Rows are points. Examples show where two turns around zero, p and q, send a point. Where does a point land after both, in the order given? Backwards means that the second turn is done in reverse. Each puzzle has new turns, and all numbers are rounded.
(in the rows, 128 means zero)

Turn p:
[155 124 103] -> [160 131 110]
[119 120 144] -> [118 118 142]
[121 126 168] -> [112 125 165]
[130  90 131] -> [139  92 135]
[115 179  94] -> [111 172  87]
Turn q:
[142 119 111] -> [142 116 113]
[ 89 142  91] -> [ 94 145  88]
[153 141 175] -> [152 141 176]
[128 110 135] -> [125 111 136]
Where do these land?
q, then p: [145  97 156] -> [138 102 163]
p, then q: [109 124 148] -> [104 124 142]
p, then q backwards: [110  94 134] -> [124  89 131]
q, then p: [159 171  93] -> [164 172 100]
q, then p: [147 149 104] -> [151 150 109]
q, then p: [ 99 132 132] -> [ 99 128 122]

Turn p:
[121 126  73 126  88 135] -> [120 127  75 118  87 131]
[123  98 178 126 156 124] -> [121 101 177 130 159 139]
[114 137 146 125 136 104] -> [113 131 147 132 137 105]
[152 139  94 103 105 134] -> [150 139  98  97 105 122]
[142 123 134 166 138 108] -> [144 113 135 167 130 116]
[121 120 137 152 183 115] -> [127 114 134 160 179 120]
[122 153 134  98  90 176] -> [122 171 130  92  98 163]
Turn q:
[160 112 112 148 121 108] -> [161 113 115 152 126 110]
[127 128  85  96 145 140] -> [133 130  86  95 147 137]
[150 120 126 184 124 155] -> [138 119 121 187 126 154]
[115 124 121 144 154  98] -> [114 129 120 141 149  94]
[134 173 113  74  59 149] -> [160 170 124  72  68 159]
[110 112 173 110 122 115] -> [108 109 170 110 117 115]
[109 146 138 138 175 104] -> [102 148 138 135 170 102]
[136 120 148 106 133 141] -> [131 114 147 109 135 143]
[111 117 135 151 120 142] -> [107 119 128 149 114 138]
Where do these land?
q, then p backwards: [149  99 120 155 121  68] -> [156 131 114 153 133  64]
p, then q: [102 208 109 121 115 152] -> [127 217 116 120 120 129]
q, then p: [132  97 163 137 146 160] -> [114 103 147 139 147 173]
p, then q backwards: [136 119 153 125 122 102] -> [132 115 157 125 122 107]
p, then q backwards: [110 104 123 139 128 144] -> [119 111 127 136 133 157]
p, then q: [141 143 118 127 133 166] -> [145 149 117 125 140 160]
p, then q: [138  95 136 113  99 127] -> [133  96 136 108 102 138]
p, then q: [116 159 102 107 159 106] -> [126 155 110 114 158  90]

Turn p:
[112 128  94 129 111 160  95 119 148] -> [118 130  90 130 113 161  98 116 149]
[104 124 104 116  93 111 108 133 116] -> [108 125 110 110  83 119 112 134 127]
[112 165 127 145 124 131 170 128 135] -> [105 163 133 146 130 127 166 127 140]
[112 124 128 110 145 127 152 102 150] -> [113 114 119 118 148 126 156 102 140]
[167  78 103 128 140 153 152 101 150] -> [175  83  99 151 140 144 153 111 142]
[142 150 122 146 169  83 107 128  92] -> [130 149 120 135 151  82 109 136  75]
[131 112 143 123 125 141 127 177 141] -> [134 117 146 121 134 142 121 172 151]
[139 122 133 133 132 112 180 199 115] -> [137 132 149 132 129 111 171 203 133]
[118 149 153 116 140 149 129 138 121] -> [120 148 149 110 146 150 131 132 124]
[140 180 166  93  98  83  94  63 149] -> [127 160 157  92 118  78  97  43 145]
[141 115 148 121 114 159 122 119 101] -> [151 123 149 121 113 161 125 119 110]
[118  88 115 175 145 127  99 129 118] -> [117  93 114 170 131 135  96 142 100]
Turn q:
[164 118 104 151 135 116 155 164 115] -> [171 110 105 154 128 123 138 158 108]
[108 146 116 180 132 141 122 128 127] -> [112 138 115 182 134 132 122 124 143]
[117 170 144 132 144 163 133 123 130] -> [117 164 145 144 147 161 143 121 136]
[133 128 144  96 129  86  99 128 118] -> [133 143 141  91 129  91 103 130 114]
[143 138 122 133 140 116 167  96 126] -> [144 129 118 134 134 120 167  97 112]
[120 102 154 107 160 113 111 151 141] -> [115 111 150 102 162 110 116 156 122]
[172 109 125 142 119 113 121  95  90] -> [167 111 122 134 117 119 103  85  99]
[129 100 146 111  71 133 175 168 158] -> [137  91 157 114  73 133 168 171 147]
[ 67 133 107 112 104 173 144 122 133] -> [ 68 135 112 124  97 170 149 131 142]
[128 135 117 117 146 126  52 104 141] -> [118 148 114 102 160 120  71 105 158]
Where do these land?
p, then q: [ 94 157  87 136 120 101 107 125 121] -> [ 98 163  90 131 100 108 116 133 133]
p, then q backwards: [ 81 180 150 155 104 131 154 115 132] -> [ 67 174 156 133 115 142 137 105 128]
p, then q: [142 124 107 121 155 120  91 139 123] -> [140 135 100 115 144 124  92 141 118]
p, then q: [131 131 109 175 133 143 116 145 130] -> [129 134 115 173 135 135 106 143 143]
q, then p: [113 113 131 132 115 103 138 102 168] -> [109  97 127 126 125  97 150 110 151]
q, then p: [140 114 144  72  97 154 106 146 105] -> [150 134 151  73 106 166 103 130 138]
q, then p: [144 188 132 122 169 118 139 136 146] -> [138 177 127 132 178 109 156 135 126]
q, then p: [103  70 121 105 136 170 109 124 115] -> [109  84 112  97 120 181 110 133 116]
q, then p backwards: [138 120 121 168 118 153 111 102  93] -> [134 116 124 164 118 149  96  88 130]
p, then q: [136 102 163  98 126 117 141 112 159] -> [128  90 152  94 146 112 147 111 132]
q, then p: [130 134 182 125 124 124 152 141 109] -> [131 135 187 128 126 129 139 133 108]
p, then q: [183 102  91 126 139 102 171 148 133] -> [190  98 101 139 127  98 154 156 116]

Turn p:
[ 97 122  99 156 113 146  98 110  90 148 133 147] -> [ 99 120 104 159  93 146  94 107 105 147 121 133]
[ 95 144 142 175 103 115 139  87 116 142 108 144] -> [107 157 136 170  90 109 146  91 121 146 117 141]
[205 121 141 116 155 141 156 159 137 116  68 129] -> [212 125 144 109 167 122 142 155 126 129  78 137]
[122 147 131 117 106 161 125  85  94 124 173 107] -> [116 144 122 120 101 171 135 100  95 125 164  92]
[166 140 104 135 175  93 126 163 157 137 158 134] -> [152 129 105 123 179 105 109 162 151 148 168 148]
[127 149 107  91 135 134 136 148 171 147 120 113] -> [122 135 110  83 145 134 137 146 171 140 117 124]
[149 129 143  93 119 125 115 176 151 126 152 132] -> [137 127 142  84 131 125 107 172 143 107 146 132]
[ 89 110 130 147 138 142 144 111  97 117 120 128] -> [ 99 117 130 167 127 144 147 116 102 124 112 126]
[146  94 132 114 124 126 143 119 158 149 135 146] -> [145  95 142 112 115 130 146 133 149 142 140 152]
[ 90 110 133 168 115 123 135 119  94 142 135  97] -> [ 94 121 133 177 105 119 137 128 109 143 129  93]
[101 141 161 143 140 130 120 121  96 141 117 140] -> [101 149 158 147 129 130 119 117  99 142 115 136]
[ 78 139 112 182  75 125 112 115 109 130 146 121] -> [ 86 149 104 178  68 118 114 115 126 123 138 108]
[142 140 104  62 117  96 143 152 146 101 144 140] -> [129 121  97  61 143 105 142 146 130  91 145 144]
[144 129 126 117 152 142 121 148 173  92 147 136] -> [147 128 126 119 160 149 121 143 164  93 147 144]
[169 104 157 104 153 122 108 107 130 109  64 104] -> [173 103 169 110 166 113 126  90 128 120  84 108]
Turn q:
[138  82 146 114  88 116 153 148 133 127 154 127] -> [131  92 138 117  80 123 148 149 133 129 167 129]
[131 162 141 164 151 136  89 152 135 124 116 182] -> [130 151 161 161 167 139 107 143 133 118 108 182]
[142 117  98 116  89 100 146 145 104 124 165 100] -> [144 126  91 127  89 101 130 155 116 115 167 105]
[109 149 138 138 181 152  96  92 122 132 146 169] -> [103 155 137 131 186 147 114  85 122 130 139 165]
[100 162 152 122 148 126 124 119 159 127 139  79] -> [100 159 151 120 148 119 124 123 154 141 127  75]
[139 150 121 156 130 169 146 117 137 130 126 145] -> [147 149 130 162 130 161 141 105 136 132 120 136]
[120 137 131 131 176 161 114 123 152 116 112 182] -> [120 137 141 128 176 161 139 108 152 120 106 176]
[167  89 100 101 106 116 128 151 126 127 132  77] -> [165  89  96 102 102 119 112 156 138 120 144  89]
[111 135 167 129 148 140 133 122  92 120 116  77] -> [109 132 152 114 143 147 126 127  87 127 121  72]
[ 75 121 124 138 134 138 123 133 123 157 119  91] -> [ 80 119 111 141 136 138 118 137 122 159 116  94]
[111 140 116 136 125 135 111 112 135  84 106 172] -> [111 140 130 137 130 131 129 107 137  83  96 167]
[154 115 125  81  65 109 136 130 115 158 124 100] -> [151 119 111  89  59 110 110 145 118 154 135 112]
[124 148 120 128 165 116 153 135 128 127 110 179] -> [134 145 126 129 161 121 169 130 122 131 105 171]
[172  84 113 138  84  77 143 114 131 138 124 111] -> [169  77 119 133  82  75 125 122 122 132 139 118]
Where do these land?
q, then p: [162 166 133 141  84 157 159 123 126 169 147  79] -> [162 168 123 119  83 130 114 139 135 169 146  67]
p, then q: [135  73 164  96 122 145 112 124 115 146 123 131] -> [115  84 162  94 104 157 119 128 108 133 139 129]
p, then q: [156  86 130 113 134 150 111 165 112 111 122 117] -> [146  83 139 109 139 155 107 154 121 100 127 119]
p, then q: [160  79 134  86 113 113  98 127 118 112 152 115] -> [128  84 131  82 117 128 111 128 122  97 172 115]
p, then q: [154  80 158 127 141 112 108 132 143 107 116 105] -> [142  81 174 111 145 116 127 123 132 112 144 111]
q, then p backwards: [122 162  95 145 141 100 114 118 124 136 100 168] -> [124 152 114 151 148 102 133 140 121 117  81 164]
p, then q: [ 99 152 102 131 164 120 112 126 176 135 134 158] -> [102 144 116 138 161 124 135 108 177 141 122 169]
q, then p: [111 162 135 139 147 117 121 146 136 109 143 180] -> [116 171 134 143 152 125 133 136 126 115 132 180]
p, then q: [147 153 151 137  84 142 168 127 130 155 113 101] -> [160 158 140 126  82 122 140 152 123 157 112  97]
q, then p backwards: [136 158 114 124 104 165 167 127 123 155 114  85] -> [145 154 111 151 101 173 142 114 113 154 118  89]
q, then p: [ 67 170 120 141 154 105  96 123 120 111 124 142] -> [ 74 163 118 153 171 109 118 107 127 120 107 147]
q, then p: [138  86 140  90 148 103 149 138 115 114 133 120] -> [123  85 129  97 143 127 157 152 105 112 142 124]
q, then p: [ 96 141 108 136 128 130 124 102 141  83 119 163] -> [116 147 112 150 134 125 153  89 138  95 112 159]
p, then q: [133 103 123 151  78 137 160 147 123 164 141  93] -> [140 110 123 153  75 124 129 175 132 150 135  95]
p, then q: [105 149 111 163 179 125 121  96 118 113 140 165] -> [114 149 114 173 171 134 129  84 116 130 135 162]

Turn p:
[154 118 137 130 106 133 182 123 162 134 123 136 115 151] -> [134 116 146 147 122 109 176 128 167 122 122 104 124 104]
[159 141 137 106  90 106 152 156 136  76 155 135 165 143] -> [149 138 157 142 128 137 141 161 161  84 156 133 186 125]
[135 105 108  90 124 136 132 153 162 124 127 154 115 146] -> [126 100 121 105 125 133 139 136 184 115 110 144 131 124]
[145 133 107 162 134 129 121 155 116 147 104  90 122 128] -> [135 133 101 147 139 122 105 160 116 145 107  91 116 132]
[102 111 114 148 107 123 148 129 151 134 165 155 128 143] -> [108 103 122 154 114 110 145 125 158 135 164 150 125 131]
[ 85 133 128 110 102 147 158 148 122 141 126 122 112 141] -> [ 98 115 142 125  81 126 149 159 129 134 120 133 116 135]
[138 141 162  95 155 110 128 105  98 127 153 111 128 116] -> [140 147 159  86 148 130 137 120  93 114 151 122 125 145]
[ 98 142  80 165 162 132 106  98 129 120  86 120  73  73] -> [107 145  56 119 116 100  92 102  83 122 102 133  85  86]
[159 108 101 131 107 134 149 140 108 153 107 138 162  99] -> [142  93 116 128 131 132 129 143 119 163 124 103 173  97]
[135 167 155 113 131  82 107 132 116 129 140 170 148 162] -> [156 156 159 129 157 111 140 134 130 133 128 185 153 159]
[162 119 181 119  94 140 139 178 157 135 146 152 152 109] -> [120 119 193 137 152 151 120 153 175 143 141 126 152  92]
[ 99  91 121 153 157 111  80  90  99 120 100  96  85 110] -> [137 110 101 124 122 113  74  86  73 109 111 121  77 144]
[147 154 146 115 111 150  96 103 105 113 151 142 128 153] -> [173 161 144 124 113 162 135 117 130 133 145 152 122 140]
[127 122 101 140 155 143 127 132 134 155 146  93 131 112] -> [105 128  94 114 140 131 118 133 126 148 144  92 114 139]
[ 72 128  99 147 153 135  91  73 144 150  79  76 121 107] -> [ 90 148  81 122  95 106  89  68  90 143  91  98 106 151]
[135 135 171 122 159 138 132 134 107  91 139 157 163 155] -> [133 137 157 143 163 176 158 124 114 104 131 158 144 144]
Turn q:
[122 120 145 151 114 140 103 125 108 115 117 142 184 152] -> [104 136 104 149 122 140 118 127  97 126 128 132 187 117]
[131 135  99 153 103  86 106 120 110 145 114 108 120 116] -> [125 125 112 134 101  70 112 125 118 137 120 109 113 110]
[149 153 134 155 107 127 145 143 113 110 107 160 109 125] -> [135 119 133 166 109 134 157 131  99 116 108 139 107 108]
[119 143 134  37 155 117 144 115 118 101 106 138 126 107] -> [158 135 127  57 162 131 146 126 125  71 114 155 122 131]
[149 121 108  91 102 145 105 130 202 120 117 119  86 123] -> [151 112 120 103  90 168  93 146 185 116 116 129  88 120]
[143 155 117 116 117 146 114 121 129 140 112  35 176  97] -> [144 155 119  91 112 117 120 134 135 116 133  28 157 116]
[113 137  88 158 123 142 132 134 118 143 183 149 119 144] -> [124 143 111 161 117 117 148 133 136 166 179 147 112 142]
[135 141 136 147 185 137 129 106 111 118 168 135 112 147] -> [138 152 144 166 163 127 128  90 133 120 159 141 123 157]
[147  96 145 163 173 134 126 135 125 115 163 115 189  92] -> [134 133 137 154 195 133 122 119 137 156 148  97 180  93]
[ 94 161 154 128 144 136 122 138 133 134 123 145 110 120] -> [109 169 152 128 137 138 132 142 118 119 116 144 106 134]
[133 119 149 162 113  69 145 148 113 113 126 130 145 155] -> [119 101 147 165 120  84 143 132 122 131  99 143 169 124]
[133 141 133 135 128 133 128 166 112 156 100 151 103 153] -> [138 129 133 145 112 135 128 148  87 144 100 142 107 158]
[146  74 142 102  99 148 137 145 116 116 157 133  86 119] -> [139  63 156 116 127 151 117 147 123 128 170 145 111 124]
[ 92 111  90 133 175 141 142 125 177 105 127 140  87 117] -> [110 128 104 137 174 144 128 138 186 123 123 142  73 146]
[152 136 126  87 105 107 126  99 145 179 127 103 122 135] -> [151 127 141  74  83 114 113  97 140 145 119 118 124 139]
[ 91 106 147 131 105 142 144 100 118 138 102 145 176 144] -> [ 70 121 106 104 124 145 144 113 104 136 118 135 169 128]
Where do these land?
q, then p: [130 103 128 135 139 159  93 126 125  98 121  91 115 132] -> [127 137 105 139 129 161  87 126 138 104 143 121 110 155]
p, then q: [146 136  75 139 150  93 158 148 109 134  95  95 115 213] -> [165  77  93 176 117  95 156 147 141 125  71 107 136 179]
q, then p: [158 118 167 113 140 138 134 128 159 115 106 143 133 132] -> [128 128 134 133 129 175 130  96 127 131  96 118 131 105]
p, then q: [147 173 150 165 142 184 119 146 124  99 124 108 132 106] -> [128 183 132 152 131 149 142 151 104 115 150  82  89 123]
q, then p: [ 86 127 150 108 124 165 168 117 114 179 162 152 172  96] -> [ 83 132 154  71 117 140 189 143 104 168 150 131 132 146]
p, then q backwards: [143 119 135 156 115  92  81 148 151 169 126 110 105 126] -> [132 105 109 144 165  92  89 140 144 156 139 102  98 118]
p, then q: [146 120 145 166 100 133 149 139 149 123 124  91 127 124] -> [110 133 157 155 125 111 113 143 147 126 128  81 128 115]
q, then p: [ 97 176 109 107 111 138 143 132 136 132  96 132 108 156] -> [140 134 125 140  80 117 158 166 144 105 101 145 129 121]
q, then p backwards: [ 95 122  88 126 126 106 143 146 131 123 103 149 141 154] -> [106 143  80 126 149 117 138 149 130 141 112 146 123 155]
p, then q: [126 144 155 120 171 114 114  99 156 102 189 135 102 115] -> [140 163 152 128 146 129 142 103 164  86 162 176 105 135]
q, then p: [154 110 120 137 123 161 134 134 128 156 106 171 119  99] -> [138 104 110 102 117 145 131 131 105 166 121 115  91 101]
p, then q: [152 103 108 102 134 152  93 125 110 104 127 141 165 125] -> [148 127  86 117 133 179 114 113 123 131 152 116 150 126]
q, then p: [124  97 149 135 115  72 127  90 108 129 103 170 131 125] -> [131  88 130 117 126 105 117  80  84 129 116 169 150 116]
p, then q: [107 146 137 127 131 112 130 124 111 109 134  77 124  65] -> [129 155 139 114 128  86 116 159 104  86 170 125 142 118]
q, then p: [103 143 138  94 111 116 134 152 101 127 197 166 105 139] -> [135 116 172 128 156 126 165 156 149 136 169 185 130 113]
p, then q backwards: [134 110  94 119 118 113 130  93 138 150 134 116 154 139] -> [146 117 100 126 127 119 144 106 119 144 138  98 154 155]
